Every row gives one point. Each copy is the shape, with its points in the same order, turned, moved and blurred by noise. Some copies are also mirrored. Which?

Shape:
[[-6.1  1.5]
 [-4.2 -3.6]
 [ 2.6  0.1]
 [-4.3 -4.1]
 [ 0.2  7.7]]
Copy 1:
[[-3.2 -1.5]
 [-1.3  3.6]
 [ 5.3 -0.2]
 [-2.0  3.8]
 [ 2.9 -8.3]]
Copy 1 is: mirrored
Copy 2:
[[-6.0  2.2]
 [-3.0 -2.5]
 [ 2.6  2.7]
 [-2.9 -2.8]
 [-1.1  9.6]]
Copy 2 is: only turned

Shape, 9 rows:
[[ 2.1 -4.2  3.7 -2.7]
 [ 1.5  5.5 -3.4  8.1]
 [ 3.7  4.6 -4.1 -1.6]
 [ 0.0  3.4  5.8 -0.9]
 [ 1.9 -2.5  2.3  6.9]
 [-1.4 -2.3  1.0 -0.3]
 [-3.5 -0.6  0.8 -4.1]
 [ 1.5  5.1  7.9 -4.5]
 [-5.2  2.6  7.0 -5.0]]
Copy 1:
[[ 3.1  0.1  6.5  1.7]
 [ 2.6  6.3 -8.3  7.1]
 [ 4.8  5.6 -4.8 -1.5]
 [-0.8  7.3  2.4  3.3]
 [ 3.4  2.2 -0.9  8.6]
 [ 0.3 -0.4  1.6  2.1]
 [-2.0  1.3  1.2 -2.1]
 [ 0.0  9.7  6.2  0.7]
 [-6.7  5.3  6.4  0.4]]
Copy 1 is: only turned
Copy 2:
[[ 1.2 -5.7  0.1 -1.8]
 [ 2.5  5.1 -1.3 10.1]
 [ 5.0  2.8 -6.5  2.2]
 [ 3.6  1.6  3.4 -1.7]
 [ 0.5 -3.3  3.0  7.3]
 [-1.6 -2.0 -0.5  0.5]
 [-2.1  0.3 -1.6 -3.5]
 [ 6.6  1.8  3.4 -5.3]
 [-0.6  2.6  3.9 -7.1]]
Copy 2 is: only turned
Copy 3 (9 x 4):
[[ 2.0 -5.1  4.3 -0.4]
 [-2.5  4.2 -6.3  5.3]
 [ 2.4  4.8 -2.3 -2.6]
 [ 1.6  3.0  6.4  2.2]
 [-1.8 -3.5 -1.0  6.2]
 [-2.5 -3.0  1.8 -2.1]
 [-2.3 -1.7  3.0 -5.7]
 [ 3.8  3.6  8.6  0.2]
 [-2.3  2.6 10.0 -2.8]]
Copy 3 is: only turned
Copy 4 (9 x 4):
[[-1.9 -4.0  0.8 -5.7]
 [ 3.7  2.8 -1.4  6.9]
 [ 3.4  4.1 -4.0 -1.7]
 [-1.3  2.4  5.2 -2.6]
 [ 0.5 -5.6  2.1  2.5]
 [-4.0 -1.8 -0.5 -2.1]
 [-5.9  1.9 -0.5 -4.4]
 [ 0.0  3.7  6.5 -7.1]
 [-6.7  4.3  6.2 -6.4]]
Copy 4 is: only turned

Shape, 14 rows:
[[ 0.4 -6.2  0.1  9.4  0.6  0.8 -2.4 -5.1]
 [ 0.6  5.6 -4.1 -8.8 -2.3 -1.8  0.3 -1.3]
 [ 1.6 -3.0 -1.5  6.6 -3.1  1.4 -3.8  1.0]
 [-3.8 -4.7  2.9  6.2 -0.9  4.2 -6.2 -1.6]
 [ 1.8 -3.0  7.6  6.5 -0.8 -1.7 -0.9  2.6]
 [-2.9 -4.2  0.6  4.3 -2.3  1.0  4.8 -2.8]
 [ 0.6 -0.6  0.7  6.8 -0.3  1.0  4.1 -1.2]
 [ 4.6  0.3 -3.6 -4.4  4.3  3.2  3.7  0.5]
 [ 3.4 -4.0  1.0  3.9  0.5  3.1  7.1 -1.3]
 [-2.7  3.9 -4.2 -8.7  5.0  1.1  5.9  5.2]
 [ 3.1 -5.6  4.0  0.3  0.2  4.2  4.6 -3.1]
 [-0.6  9.4 -6.2 -4.6  0.6  2.3 -2.2  2.6]
 [-0.2  8.7 -1.6 -6.8  7.3 -2.4  1.8 -0.7]
 [-0.3  0.9  4.8  7.5 -2.3  6.1 -1.6 -2.6]]
Copy 1:
[[-0.3 -8.1  4.5  6.6 -5.6  3.1 -0.3 -0.3]
 [-1.0  7.6 -4.5 -5.6 -3.3 -3.1 -1.4 -0.1]
 [-1.0 -6.9 -1.5  4.2 -5.8  1.2 -5.3  0.5]
 [-3.6 -5.5  4.9  4.6 -5.6  5.3 -5.8  3.8]
 [-1.6 -9.0  4.2  0.2  0.3  0.9 -7.7 -2.7]
 [-2.1 -5.6  1.4 -1.2 -4.7  6.4  0.4 -3.7]
 [-1.3 -5.5 -0.7  2.2 -0.6  4.1 -1.1 -4.4]
 [ 4.2  0.3 -4.5 -3.2  2.2  1.0  1.6  2.8]
 [ 3.7 -6.6 -0.7 -1.0  0.1  6.0  0.5 -3.7]
 [-3.5  3.5 -6.8 -8.9  4.1  0.9  2.3  3.8]
 [ 5.2 -4.2  3.2 -3.0 -1.0  6.3 -1.5 -1.3]
 [-4.3  6.9 -8.4 -0.4  0.2 -1.8 -3.2  3.3]
 [-3.4  7.2 -2.2 -3.2  6.0 -3.6  1.9  0.9]
 [-1.3 -3.2  2.4  5.6 -1.7  7.4 -7.3 -2.0]]
Copy 1 is: mirrored
Copy 2:
[[ 4.8 -5.2  3.2  7.2 -1.9 -0.3  2.1 -2.3]
 [-1.9  3.6 -8.0 -8.5  0.0 -2.7  0.5  2.7]
 [ 2.7 -1.1  1.0  5.3 -3.4  1.9 -1.7  3.2]
 [-1.2 -3.7  5.2  5.2 -0.9  3.4 -3.2 -2.5]
 [ 4.0  1.3  8.9  3.1 -1.2 -2.9 -3.0  1.5]
 [-0.1 -1.0  4.0  2.0 -4.5 -1.1  6.5  0.0]
 [ 2.9  2.6  3.2  4.7 -2.1 -2.2  4.6  0.9]
 [ 1.5  2.0 -3.2 -3.1  5.7 -0.2  5.2  6.0]
 [ 4.2  1.0  4.6  1.6 -0.2 -0.2  8.4  4.0]
 [-7.6  5.2 -3.5 -5.8  6.4 -3.8  4.7  7.4]
 [ 4.4 -0.8  5.8 -2.7  1.5  1.4  6.2  1.6]
 [-4.6  7.4 -8.7 -2.0  3.0  0.3 -1.5  3.0]
 [-2.4  5.8 -6.6 -5.3  8.0 -7.1  1.3  0.7]
 [ 2.9  3.7  5.1  5.1 -1.4  3.5 -0.1 -4.0]]
Copy 2 is: only turned
Copy 3, 14 rows:
[[ 2.9 -4.8  0.7  5.4 -1.6 -0.2  4.1 -6.3]
 [-4.5  8.3 -2.3 -6.4 -0.2  2.0 -4.1  2.7]
 [ 3.5 -4.4 -2.0  4.1 -2.5  3.0  0.0 -0.4]
 [ 0.0 -6.5  2.4  5.7  1.3  5.0 -0.8 -4.2]
 [ 2.7 -4.3  5.6  6.2  0.3  0.5  2.4  4.1]
 [-4.3 -2.3  0.3  2.3 -2.3  0.8  6.8 -1.0]
 [ 0.1  0.0 -0.4  5.6 -0.7  0.6  6.2  1.2]
 [ 1.5  3.6 -3.2 -5.3  5.0  2.3  4.6  2.2]
 [ 1.7 -0.8  0.6  0.7 -0.3  1.3 10.2  1.6]
 [-6.9  3.9 -5.8 -7.4  7.7  0.5  1.7  7.0]
 [ 1.2 -0.2  4.6 -1.2  0.9  3.5  8.8  0.3]
 [-2.9  7.5 -7.1 -1.5  4.9  4.2 -5.5  3.3]
 [-3.8  9.4 -2.4 -2.8  9.3 -2.7 -2.2  2.8]
 [ 0.1 -0.7  2.7  8.6  0.4  7.1  3.1 -1.9]]
Copy 3 is: only turned
Copy 4:
[[-3.4 -8.4 -2.0  5.1  8.2  1.5 -4.8 -0.5]
 [ 0.8  2.5 -4.5 -4.3 -6.2 -4.9  1.6 -3.1]
 [-1.8 -3.6 -3.7  5.7  2.7 -0.8 -5.9  4.0]
 [-2.1 -5.6  0.4  5.5  2.8  5.9 -7.3  0.6]
 [-0.6 -4.4  6.0  4.4  5.0 -2.7 -5.1  4.6]
 [-7.9 -4.2  0.3  1.9  4.0  0.5  0.5  0.6]
 [-4.8 -1.0 -0.2  3.4  6.9 -1.2 -0.6  1.0]
 [ 1.7  1.0 -4.7 -6.5  3.3 -1.3  2.7  2.1]
 [-5.5 -2.4 -0.7 -1.7  8.6 -1.4  0.6  4.1]
 [ 2.6  4.5 -1.8 -4.4 -3.0  0.4  9.9  1.7]
 [-4.8 -4.3  1.4 -5.6  6.0  0.5 -2.2  3.0]
 [ 4.2  7.4 -6.4  0.1 -4.0 -1.0  1.1 -1.4]
 [ 6.4  4.8 -0.3 -3.9 -0.5 -2.2  5.7 -5.4]
 [-4.2  0.8  1.6  3.2  6.0  2.6 -8.1  0.3]]
Copy 4 is: mirrored

Shape, 13 rows:
[[-6.8  6.0  6.0  7.0  4.2 -2.8  3.1  2.3  4.5]
 [-1.7  0.1  5.7 -3.8 -0.8  6.5  3.2  8.2  4.9]
 [ 2.2  1.1 -4.6 -3.1 -2.9  1.9 -4.4 -2.1 -3.7]
 [ 2.6 -0.5  2.4  2.9 -0.9  1.1 -1.8  8.3 -0.2]
 [ 4.2  6.4  2.0  0.5  0.3 -5.9  1.4  8.7 -2.4]
 [ 4.1 -1.3 -2.3 -4.3 -0.7  1.9 -3.2  1.1  3.9]
 [-2.9  2.2  6.3  3.2 -3.4  0.0 -1.1 -1.1  0.2]
 [-5.7 -2.1 -2.2 -2.4  2.2  0.0 -1.9  3.9 -3.1]
 [ 4.2  4.5 -3.5  0.1 -2.0  2.5 -7.1 -1.4 -2.9]
 [-3.9 -6.0  5.3  3.6  2.9 -2.1  2.6 -0.1 -2.1]
 [-2.1  5.5  2.8  5.4 -4.6 -3.2 -2.2  4.4  3.8]
 [-0.9  6.1 -4.1 -3.8 -6.0 -5.6 -2.9  8.1 -2.4]
 [ 4.0 -5.8  4.1 -5.1  1.6  4.1 -9.6 -1.7 -2.1]]
Copy 1, 13 rows:
[[-8.8  5.4  7.6  5.3  7.0 -3.7  0.5  2.7  5.0]
 [-5.7 -4.6 12.0 -2.7 -2.5 -1.4 -0.9  4.1 -0.6]
 [ 3.4  3.4 -1.0 -4.6 -3.1  4.1  1.8 -0.3 -1.1]
 [ 1.2  2.1  6.1  0.0 -1.3 -3.5 -4.1  6.7 -1.4]
 [-0.5  3.3  1.1 -2.2  2.5 -7.6  2.6 10.3  0.5]
 [ 4.1 -1.8  3.9 -6.5  0.9  3.0 -1.0  0.7  0.5]
 [-3.0  6.4  6.1 -0.2 -2.2 -1.9 -0.6 -0.8  4.9]
 [-4.5  1.2 -0.4 -1.0  0.6  0.2 -2.4 -0.5 -5.0]
 [ 5.5  7.2  1.2 -4.1 -1.8  5.2  1.7  3.1 -1.0]
 [-2.3  2.3  3.7  4.2  1.0 -6.9 -2.3 -5.5 -0.1]
 [-3.6  6.0  4.5  0.2  0.7 -0.9 -3.4  6.8  7.2]
 [-4.1  2.5 -4.9 -6.8 -1.2 -0.2 -1.2  9.8  1.4]
 [ 5.6  4.4  7.0 -8.7 -1.9 -0.2 -3.2 -5.9 -5.2]]
Copy 1 is: only turned
Copy 2 (13 x 9):
[[-10.1   4.4  -6.6   2.7   2.7  -3.1   2.1  -4.1  -5.3]
 [ -7.0   5.9  -2.4  -6.5  -3.4   8.3   3.9   3.6  -0.3]
 [  4.2   2.5   2.1   2.8  -3.1   2.8  -2.9   0.0   6.5]
 [ -2.8  -1.8  -2.6   0.0  -4.8   5.5  -0.5   3.9  -3.2]
 [  2.6   0.6  -7.7  -1.7  -3.1   1.5  -3.5   2.0  -6.7]
 [  2.3   0.6  -2.3  -1.0  -2.0   7.6   0.3  -0.5   5.6]
 [ -6.3   2.0   1.8  -1.0  -3.0  -1.2   0.7  -5.1  -0.9]
 [ -3.2   0.7  -1.9   0.1   0.5  -0.1  -3.6   7.0   4.7]
 [  4.3   2.5   2.1   5.1  -3.3   5.1  -5.4  -2.6   2.9]
 [ -6.5  -4.0   1.4  -2.0   0.0  -3.9   4.3   2.8  -0.9]
 [ -5.1   1.2  -6.3   1.9  -6.4   0.5  -2.0  -4.4  -1.8]
 [  2.5   2.9  -7.5  -0.8  -6.8   0.2  -8.5   4.0   2.4]
 [ -0.9  -5.4   6.8  -2.0   1.8   9.0  -5.1  -0.6   5.8]]
Copy 2 is: mirrored
Copy 3 (13 x 9):
[[ -0.3   5.4   7.0  -3.9   4.2  -2.3   2.5  -6.0   3.9]
 [ -1.7  -5.8   8.9  -5.1  -5.2   3.6   2.5   3.2   3.5]
 [ -1.2   1.5  -6.0   2.3  -5.3   6.6   1.3   2.3  -3.9]
 [  0.8   0.8   5.9   0.6  -0.3   4.5  -2.6   6.4   2.0]
 [  2.3   7.4   7.6   4.7  -1.4   3.0   5.5   5.7   2.3]
 [ -2.7  -0.7  -2.2   1.6  -8.9   3.6  -0.5   4.0   3.7]
 [  4.2   0.7   2.1  -2.0  -0.9   0.0  -1.7  -3.7  -1.0]
 [ -7.1   2.4   1.5  -1.7  -1.7   1.1   1.2   3.5  -4.9]
 [  0.1   4.8  -4.2   3.1  -3.5   9.7  -1.1   1.0  -1.6]
 [ -3.0  -2.7   4.3   2.2   2.3  -5.9  -1.9  -0.7  -2.6]
 [  5.1   6.4   2.9  -4.7   0.8   1.4  -0.9   1.9   3.3]
 [  2.5   9.3   1.2  -2.4  -4.7   4.5   5.0   9.1  -3.1]
 [ -4.2  -2.7   0.1   4.6 -10.4   4.6  -8.0  -0.9  -4.3]]
Copy 3 is: mirrored
